Each row of a before or after table is a point. The points were changed in one or more steps. Then noise was added and the rows were shuffled. The steps act on columns, c1 being the first. Write out the steps. A step turns or swaps two columns, mirrors them in a line or flattens them onto one, adds a multiple of one to another, or multiplies or shifts one. Angles are multiples of 10 degrees, from the lower column toward the higher: turns from -170 to 170, lines from 10 to 170 but not 90. Use the fewest steps. Two steps may share a column if one is a turn and the other turns, adds or multiplies; they go together, in the order done. Otherwise the lowest column goes first.
(in the rows, 128 means zero)

Before (10 x 3)
127 107 84
198 120 184
136 177 141
68 128 99
132 200 181
107 157 104
38 177 123
101 124 91
91 140 104
91 149 109
After (10 x 3)
101 144 162
90 127 156
197 116 73
40 84 149
89 115 150
132 45 102
109 108 158
69 140 156
137 79 130
125 162 160
Steps: turn c2 and c3 by 160 degrees

Before (9 x 8)
75 163 104 103 64 164 141 101
76 135 140 105 128 117 117 68
181 114 138 100 143 143 92 133
103 149 91 197 118 56 135 59
89 87 153 160 95 93 105 49
158 85 160 200 169 168 94 94
104 83 168 117 161 130 201 119
82 140 151 113 124 80 138 136
130 114 54 171 144 135 98 131
After (9 x 8)
103 169 93 196 117 55 132 56
103 38 170 117 158 129 200 120
127 101 56 169 143 135 98 134
180 100 139 101 142 144 94 134
84 150 150 110 123 80 139 136
89 45 150 164 95 95 103 48
157 41 159 200 164 170 93 95
76 144 138 109 130 119 116 67
76 199 106 102 61 164 141 102
Steps: multiply c2 by 2

Before (10 x 14)
142 123 119 157 179 127 174 131 131 147 84 77 83 95
82 187 150 173 161 85 61 205 193 201 133 121 47 63
150 77 104 89 171 108 81 153 128 148 187 45 48 32
133 106 169 160 97 118 176 151 99 174 90 135 139 119
149 89 115 78 91 62 165 118 168 97 103 146 141 60
124 157 127 180 127 106 138 112 201 76 180 163 139 56
148 97 140 157 145 133 112 164 132 73 117 72 20 150
74 114 79 151 144 108 170 147 196 142 91 96 131 158
135 170 97 125 57 104 114 130 132 113 147 107 128 130
158 162 135 196 170 129 70 145 90 151 140 122 119 136
After (10 x 14)
142 120 124 157 182 128 147 129 134 82 82 74 86 94
124 157 163 182 127 107 77 114 191 115 182 163 139 58
133 107 138 162 98 116 175 149 92 79 90 133 137 120
148 79 113 87 171 108 145 152 137 173 185 44 47 35
83 187 176 173 160 89 197 205 175 194 132 123 46 62
148 96 137 156 144 131 72 164 126 143 115 74 20 150
160 160 111 196 168 128 151 146 90 184 145 123 116 135
74 113 135 149 144 109 142 149 202 89 90 95 132 159
136 172 113 125 57 104 113 133 144 141 146 108 127 130
149 84 140 78 88 60 95 117 165 92 106 143 140 60
Steps: multiply c3 by 0.7; turn c3 and c9 by -30 degrees; turn c7 and c10 by -90 degrees

Before (14 x 24)
171 89 74 93 217 167 113 127 174 130 130 205 108 111 105 139 69 151 197 113 158 129 184 125
73 65 155 159 124 84 164 151 80 129 109 95 76 155 196 62 105 196 150 155 104 172 99 146
86 91 182 135 161 128 102 188 112 74 177 119 76 103 107 62 54 138 176 168 118 152 133 152
101 101 107 72 200 196 130 133 165 193 114 152 81 108 178 131 88 87 149 64 150 131 169 108
73 100 90 186 124 91 153 83 127 123 123 44 137 170 187 75 92 132 79 118 111 165 77 110
179 34 165 122 125 165 106 177 149 124 152 161 75 115 88 145 61 104 208 144 148 148 140 126
80 114 131 77 191 137 119 68 106 157 101 148 77 146 154 121 105 92 168 136 176 113 122 79
97 156 134 137 152 112 169 104 171 187 106 88 166 182 161 74 132 129 131 123 109 198 90 88
118 146 117 87 124 97 119 137 120 170 149 162 147 197 96 159 71 129 111 62 87 182 123 58
120 115 104 71 240 150 140 102 153 197 52 125 75 163 111 136 57 100 121 99 124 136 120 87
134 100 118 82 190 135 155 122 136 145 94 142 114 108 90 134 74 113 163 59 209 168 160 137
59 84 136 172 135 74 212 80 140 136 120 122 146 151 154 70 142 121 67 129 66 183 94 139
128 80 216 179 136 122 136 124 89 117 180 125 105 104 157 75 54 191 134 150 122 147 71 172
71 73 149 127 112 107 146 70 76 150 134 58 132 119 158 50 82 159 145 157 60 183 99 145
After (14 x 24)
119 145 115 105 90 96 121 139 121 170 152 165 144 200 97 158 70 127 110 58 89 180 123 55
69 99 92 155 178 93 152 85 127 121 125 45 134 174 186 76 94 129 76 118 109 166 78 111
119 113 103 191 26 149 143 103 153 195 51 126 73 164 111 135 55 97 119 97 122 132 122 86
178 38 165 124 125 163 102 179 150 124 153 160 76 114 88 145 58 104 209 146 148 147 139 129
73 72 154 112 140 111 147 70 75 151 132 58 134 120 159 52 84 161 146 157 55 185 98 147
132 97 116 158 56 136 154 122 135 147 94 139 113 108 90 133 74 112 163 60 206 164 162 138
101 99 108 162 44 197 135 132 164 192 113 151 82 109 175 133 89 85 149 67 152 133 171 109
130 77 216 162 170 122 136 125 91 114 176 126 108 104 154 72 53 193 134 152 124 150 73 171
78 112 129 159 50 140 117 66 105 156 101 146 80 149 155 121 107 93 168 138 176 112 124 78
71 61 157 136 157 80 166 150 79 133 108 94 75 156 194 61 104 200 150 157 106 168 99 148
97 158 132 152 124 111 168 103 173 188 105 87 167 182 160 77 133 130 134 123 110 200 90 86
60 84 136 157 166 76 214 78 141 137 120 123 146 154 154 69 139 122 68 130 67 184 95 137
169 90 72 189 54 169 115 126 177 128 130 206 109 111 108 139 66 151 198 111 160 126 187 129
85 93 185 158 117 129 105 186 108 74 178 119 75 104 106 64 56 141 176 169 120 153 133 152
Steps: mirror c4 and c5 in the line at 30 degrees

Before (11 x 64)
170 138 160 201 105 134 153 157 96 117 116 115 104 95 133 106 138 124 87 199 155 143 129 173 207 127 105 145 91 94 128 103 122 108 108 128 155 93 122 114 163 113 112 67 95 108 172 173 125 186 162 141 148 134 171 140 101 121 127 118 59 129 140 112
126 164 110 134 112 156 80 87 93 179 99 134 137 123 104 161 92 161 143 108 90 163 111 163 13 125 159 138 70 51 94 107 93 176 123 142 90 111 121 115 151 139 111 149 150 199 157 156 83 177 145 152 118 66 40 192 182 100 96 135 102 162 52 110
154 119 133 136 202 169 140 166 136 144 150 107 190 133 147 154 113 68 164 86 131 101 123 71 32 129 90 200 152 212 157 114 135 70 154 178 120 175 189 67 127 170 124 188 134 154 122 85 133 44 86 118 167 182 135 118 211 169 186 141 90 151 149 166
201 161 109 103 184 72 172 117 129 119 156 92 140 198 138 133 159 67 137 74 121 79 147 83 87 133 78 174 147 249 186 126 137 174 145 189 155 169 187 73 101 144 71 178 117 129 105 94 123 48 117 94 146 168 115 90 207 145 218 175 93 133 143 149
175 80 120 161 108 142 126 151 152 105 95 149 126 95 157 121 100 154 98 161 77 120 143 99 168 131 133 121 48 101 116 133 118 121 120 115 125 118 118 148 161 114 74 60 155 104 162 156 129 162 185 133 121 163 157 155 103 122 142 95 131 99 159 102
166 103 120 172 130 177 121 158 126 98 73 128 137 76 188 130 125 174 80 179 133 83 154 133 182 162 101 140 49 59 121 105 136 157 92 116 152 95 102 117 181 129 87 57 56 167 141 104 124 190 135 161 128 83 169 153 63 89 168 104 81 111 128 128
179 85 94 182 115 116 121 196 135 113 130 97 128 111 132 127 94 124 123 200 123 104 117 94 199 85 151 157 119 109 134 85 150 136 103 116 156 118 128 144 112 108 103 57 97 144 131 132 124 213 138 134 138 123 141 135 101 91 193 69 96 120 117 131
162 116 163 195 158 105 96 180 161 112 71 133 126 127 130 129 146 163 121 172 134 104 117 138 152 142 99 109 80 96 170 109 174 108 76 108 165 120 138 149 147 120 146 48 110 148 157 127 129 173 107 116 85 168 185 126 92 89 153 112 109 110 145 104
108 115 89 98 91 136 99 60 137 190 87 123 134 115 110 170 78 178 163 142 109 136 87 128 39 117 107 153 78 113 145 93 109 191 80 156 97 34 112 108 146 141 105 164 121 156 175 174 35 136 139 156 160 93 86 180 136 171 96 111 108 189 47 142
100 165 104 138 127 119 137 110 100 107 122 63 184 149 108 115 97 52 124 47 55 108 127 87 65 116 58 197 137 192 194 91 150 146 110 169 121 152 167 68 100 133 71 171 157 104 117 99 70 59 80 150 136 165 108 77 237 144 194 157 85 144 133 174
111 133 126 116 168 104 145 122 152 107 167 85 143 132 168 160 162 30 155 94 100 99 121 87 47 95 67 218 159 199 183 117 134 185 152 140 93 194 181 30 114 165 124 175 116 143 159 99 127 43 81 126 92 218 101 153 211 165 216 173 67 122 145 156
After (11 x 64)
69 159 109 103 184 91 172 117 129 120 78 93 142 198 138 131 159 65 136 74 121 80 147 83 87 134 77 175 147 248 187 97 137 174 123 162 156 170 185 72 102 145 70 177 109 130 106 94 84 47 118 94 146 167 114 89 206 106 218 176 92 134 132 148
83 113 90 98 91 170 98 58 138 190 129 123 134 114 110 169 78 178 164 142 108 136 86 128 39 117 106 153 78 114 145 82 109 190 106 218 98 33 112 108 147 142 106 164 170 156 176 172 213 136 139 156 160 93 86 180 136 163 96 112 106 188 213 142
94 140 159 200 106 142 153 157 95 117 132 113 105 96 133 106 139 126 87 199 155 144 127 173 207 126 106 146 92 94 128 96 122 108 89 127 155 95 121 114 163 112 113 66 134 107 173 174 104 186 163 143 147 135 171 141 101 124 126 118 60 128 115 111
110 119 134 136 202 113 141 165 137 145 171 107 191 133 147 156 112 65 165 85 132 100 123 71 31 130 90 199 152 212 157 112 136 69 142 185 120 175 189 67 127 169 124 188 107 155 122 85 108 45 86 120 166 183 134 118 212 85 185 141 89 149 147 164
100 163 110 133 111 163 80 86 94 178 151 135 138 122 103 161 92 161 143 108 91 164 111 164 12 125 159 137 71 51 93 99 92 176 146 168 89 110 121 114 151 140 112 150 139 200 156 157 163 178 144 152 118 65 42 191 182 203 96 136 103 163 155 110
140 133 127 116 168 87 145 122 152 108 111 86 144 134 168 161 162 31 156 94 101 99 120 88 48 94 65 216 159 198 181 116 135 184 125 150 90 195 180 30 114 164 123 174 101 143 158 99 140 44 81 126 93 218 102 154 211 91 215 174 66 122 144 157
113 164 104 140 127 132 137 111 100 107 118 63 185 149 105 115 99 52 124 47 57 108 126 88 64 116 57 198 136 190 195 63 150 145 148 171 121 152 168 69 100 133 72 171 157 104 117 99 192 60 80 151 136 165 109 78 238 115 194 156 86 144 138 174
95 103 119 171 129 191 122 157 125 99 166 128 137 75 191 131 125 173 80 179 135 81 155 133 184 162 100 140 49 58 121 84 136 155 49 78 153 95 102 116 181 129 86 56 138 166 140 104 106 190 134 160 128 82 168 153 63 153 169 104 81 111 98 128
102 115 163 194 159 181 96 181 160 114 96 134 126 128 129 129 146 163 122 172 134 106 116 136 152 140 99 108 80 97 171 117 173 106 93 123 163 120 139 149 147 119 147 48 171 148 158 128 106 173 107 116 86 168 185 127 92 141 152 112 110 111 89 102
85 85 95 182 116 125 122 194 135 112 116 97 128 112 131 127 94 126 123 200 123 103 118 94 199 85 151 157 120 110 134 73 150 136 90 133 157 118 128 144 113 108 103 57 140 146 131 133 98 214 136 133 138 122 141 135 101 160 194 69 96 121 108 130
94 80 119 161 107 162 125 150 154 105 136 149 126 95 158 122 100 154 100 161 78 119 143 100 168 130 134 121 48 102 115 107 118 122 151 93 124 119 118 148 161 113 75 59 145 105 163 156 98 161 184 134 121 163 155 155 103 108 142 96 131 100 104 103
Steps: turn c1 and c49 by -140 degrees; turn c6 and c11 by 80 degrees; add -1.5 times c23 to c36; add 0.5 times c43 to c32; turn c35 and c45 by -70 degrees; turn c58 and c63 by 130 degrees

Before (8 x 64)
138 133 129 122 109 117 119 161 135 129 107 120 110 124 151 111 108 130 99 126 139 128 135 197 164 117 116 152 115 158 132 114 133 136 120 135 142 136 143 151 135 137 83 127 165 106 119 119 130 113 137 141 144 93 144 153 124 144 135 136 137 118 166 141
106 122 127 130 126 73 177 108 126 115 127 125 106 155 145 120 128 59 100 107 113 151 104 130 139 107 106 140 130 127 136 112 92 119 101 125 148 135 138 125 126 118 144 114 110 107 125 176 142 135 87 143 142 142 143 157 130 128 138 132 110 141 135 143
107 132 130 136 144 114 128 139 155 119 116 135 122 128 118 137 105 140 132 124 143 128 115 89 147 138 123 149 112 145 130 117 141 106 146 115 152 117 135 130 112 104 94 113 118 174 134 173 137 110 83 146 138 139 145 147 106 144 99 121 126 148 118 129
129 125 113 112 133 119 121 135 157 126 132 188 144 156 145 147 114 143 108 107 131 126 135 101 82 121 112 94 136 78 126 180 155 115 107 127 131 139 121 152 130 133 145 179 167 176 122 122 114 132 129 134 145 123 130 117 136 148 115 166 154 177 147 132
124 131 138 140 123 102 110 74 139 147 114 120 119 121 116 123 102 141 124 142 156 173 148 100 97 138 106 134 147 141 122 113 158 118 114 121 147 134 144 148 115 136 111 167 143 111 128 124 140 127 145 151 120 139 133 101 113 112 137 142 116 127 136 138
163 147 126 92 138 98 130 153 126 131 105 121 157 128 110 141 104 144 162 111 130 126 173 159 163 125 106 139 140 136 144 129 152 158 106 141 57 114 135 114 109 124 130 108 174 135 127 129 127 103 126 125 108 121 126 154 77 90 96 126 138 126 169 139
120 145 137 130 132 113 141 136 95 132 124 132 109 112 149 45 129 136 105 149 146 155 117 106 140 138 115 76 145 141 93 140 153 133 148 121 131 138 120 150 143 136 141 112 111 129 124 115 114 144 143 147 142 142 126 91 137 158 179 124 110 123 28 149
90 161 113 126 144 114 122 155 133 159 113 147 120 124 150 116 158 140 137 123 140 127 109 97 171 141 150 109 118 130 141 114 143 144 99 167 146 143 137 114 107 123 145 114 112 116 112 163 132 136 134 116 143 137 126 154 131 153 113 126 154 121 157 144
After (8 x 64)
91 161 113 126 144 113 121 155 134 159 113 167 121 124 149 115 158 140 137 123 141 128 109 97 170 141 150 109 119 131 141 114 142 144 98 167 146 144 138 114 107 123 146 114 113 116 112 162 132 135 133 115 143 137 126 155 132 153 112 126 155 120 158 144
120 145 136 130 132 114 141 135 95 132 125 137 109 112 149 45 129 135 104 149 145 155 117 107 140 139 115 76 144 141 94 140 153 133 148 122 131 138 120 150 144 136 143 112 110 129 123 115 115 145 143 147 142 142 127 92 138 158 179 125 110 122 29 149
124 131 138 140 123 101 111 75 138 147 114 113 119 121 115 122 102 142 124 142 157 174 148 100 97 138 107 134 147 140 121 113 158 118 114 123 147 135 144 148 115 137 110 166 143 110 128 124 139 128 146 151 120 140 133 102 114 111 138 142 117 127 136 138
107 131 130 136 144 114 128 138 156 118 115 141 122 128 117 137 104 140 132 124 143 128 116 88 147 139 123 150 112 145 130 117 142 106 147 114 152 117 135 130 112 104 95 114 118 174 133 173 137 110 82 146 138 140 145 147 106 144 99 121 125 148 118 129
164 147 127 93 138 99 130 152 127 131 105 114 157 128 110 142 104 143 162 111 131 126 173 160 163 125 106 139 140 137 144 129 151 157 106 141 57 114 135 114 110 124 130 108 174 135 127 129 127 103 126 125 107 120 127 154 77 90 96 125 138 127 169 139
129 125 114 112 133 118 121 135 157 125 132 248 144 156 144 148 114 143 108 108 132 126 136 101 82 121 112 94 136 78 126 180 155 114 107 127 130 139 122 151 130 132 145 178 168 176 121 122 115 132 130 134 144 123 131 116 137 148 115 166 155 178 147 132
138 134 129 122 110 117 118 161 135 129 107 112 110 124 151 110 109 131 100 126 140 128 136 197 163 117 116 151 115 159 133 113 133 136 120 136 142 136 143 150 135 137 83 126 165 105 119 118 129 113 137 141 144 93 144 153 125 143 135 137 137 118 165 141
106 122 127 130 126 73 177 108 126 115 126 121 105 155 146 120 128 60 100 107 113 151 103 131 139 107 105 140 129 127 136 112 92 119 100 124 148 135 138 125 127 118 143 114 109 107 126 177 142 134 87 143 142 143 143 157 130 128 138 132 111 141 135 143
Steps: multiply c12 by 2

Before (9 x 64)
190 167 149 153 199 99 81 118 84 174 82 132 135 106 180 66 157 130 134 144 99 125 82 158 77 211 75 129 99 190 88 157 143 127 113 77 89 92 175 188 90 90 145 197 131 151 124 77 57 36 150 192 126 117 127 135 127 165 205 63 125 106 161 188
82 162 80 143 76 137 121 189 156 144 133 125 172 174 101 173 75 70 165 164 197 102 110 150 155 96 98 116 152 145 121 124 121 156 198 181 164 125 114 102 153 153 89 142 153 115 93 164 156 169 68 64 131 121 119 200 97 177 90 114 74 183 108 112
144 158 88 72 176 140 125 163 122 122 72 115 175 97 108 166 145 139 100 171 141 57 121 139 62 125 157 83 57 210 159 125 170 146 153 59 87 115 145 106 102 138 173 156 133 144 138 67 119 103 169 153 152 205 80 130 177 138 185 130 175 118 141 85
128 118 121 104 102 182 135 225 147 129 135 90 220 131 24 172 100 130 154 216 134 106 84 184 141 110 50 127 126 150 132 114 131 140 175 148 177 126 92 91 160 156 112 81 155 129 107 196 207 155 98 94 119 137 108 117 131 135 128 153 114 126 110 87
83 115 114 76 108 188 67 159 131 145 161 80 171 131 104 144 108 105 146 174 144 37 53 155 169 160 100 108 97 198 172 105 153 138 162 123 121 149 150 85 105 152 103 119 154 170 98 158 109 138 98 140 150 185 78 97 172 178 146 115 139 181 124 97
124 121 142 172 128 135 99 165 121 154 159 134 190 179 110 184 70 87 218 164 160 96 146 123 149 96 79 109 135 126 154 76 119 138 202 156 158 143 106 111 142 131 110 123 165 116 154 176 148 176 106 109 122 146 107 169 182 161 105 98 123 187 74 166
131 90 106 204 134 127 93 174 162 132 177 160 180 191 126 200 65 71 213 214 139 159 140 216 169 100 91 138 160 110 96 144 42 152 174 174 169 79 106 149 152 158 83 177 164 154 138 148 163 129 54 96 79 118 112 158 88 166 131 105 103 188 73 213
211 155 166 163 156 117 78 98 101 176 142 213 125 167 78 98 137 73 202 147 105 189 149 212 112 173 187 156 177 112 70 176 67 78 168 143 135 60 137 123 179 116 82 124 95 147 108 135 132 99 95 81 109 107 116 134 79 173 95 34 100 129 176 183
199 216 104 168 183 81 23 113 81 183 86 154 90 93 222 105 149 137 141 133 93 139 151 168 70 202 152 109 114 149 106 173 117 108 113 109 75 85 132 132 134 126 174 191 59 179 97 75 84 81 129 162 128 92 146 105 118 116 201 90 105 78 166 160
After (9 x 64)
189 167 149 153 199 100 82 118 85 173 83 133 135 106 180 64 157 129 134 145 100 135 83 84 78 211 63 154 99 188 90 160 144 128 113 76 89 111 175 142 91 91 203 196 131 152 122 77 54 72 151 189 128 117 127 134 128 164 205 62 125 108 160 188
84 115 115 77 107 188 68 160 131 147 160 79 172 132 102 143 108 106 147 175 143 47 54 138 169 158 89 94 95 198 171 106 154 138 163 121 122 95 151 107 106 151 163 119 153 170 97 159 108 117 97 140 151 183 76 96 172 179 146 114 140 180 124 100
200 215 103 169 182 81 24 114 81 183 84 153 90 94 222 105 150 137 141 135 92 148 152 73 71 202 142 114 115 148 106 173 116 110 115 109 77 106 130 122 136 128 233 192 60 179 97 75 84 118 130 160 129 92 146 105 119 114 200 90 104 78 167 160
130 90 107 204 132 124 95 173 162 132 177 159 181 192 129 202 63 70 213 213 138 167 140 53 170 99 82 144 160 110 98 144 41 154 175 174 167 64 106 137 152 158 142 180 166 154 139 150 163 117 53 94 79 117 111 158 87 166 131 104 105 189 73 213
143 157 89 71 176 139 127 161 121 121 72 116 175 96 108 165 147 140 103 171 140 69 121 112 62 126 146 85 56 212 158 125 169 146 153 59 85 121 143 102 101 138 233 153 132 143 138 64 119 147 169 155 152 206 79 130 177 138 187 129 175 120 140 84
131 120 122 103 100 183 134 223 146 129 134 89 221 131 23 170 101 131 155 216 135 116 85 107 139 111 39 112 125 151 132 114 131 139 177 147 176 76 92 117 159 155 172 81 154 129 106 195 208 107 98 93 117 134 107 118 132 135 130 152 114 124 108 88
84 162 80 143 77 136 121 189 157 143 134 124 173 175 101 172 75 68 164 166 198 111 110 120 156 98 88 110 153 144 120 124 122 155 198 180 163 108 113 115 151 152 148 142 153 115 93 165 155 144 66 64 132 121 120 202 98 176 90 115 73 181 108 112
210 155 166 165 158 115 77 100 101 177 140 213 126 168 77 98 134 74 203 146 105 199 150 36 113 173 177 145 178 112 69 176 66 80 167 143 135 73 133 139 180 115 143 124 94 147 109 135 132 92 93 81 109 107 116 133 80 173 95 33 99 128 176 185
122 122 142 174 127 134 98 166 121 154 159 135 188 178 111 185 70 88 218 166 162 104 146 142 150 94 70 106 134 124 155 75 119 139 203 156 158 127 106 115 142 130 172 125 166 116 154 174 147 142 105 107 124 146 109 169 181 160 104 96 122 187 73 167
Steps: shift c22 by 10; turn c24 and c38 by -110 degrees; shift c27 by -10; flatten c28 and c40 onto the line at 30 degrees; shift c43 by 60; add -0.7 times c48 to c50
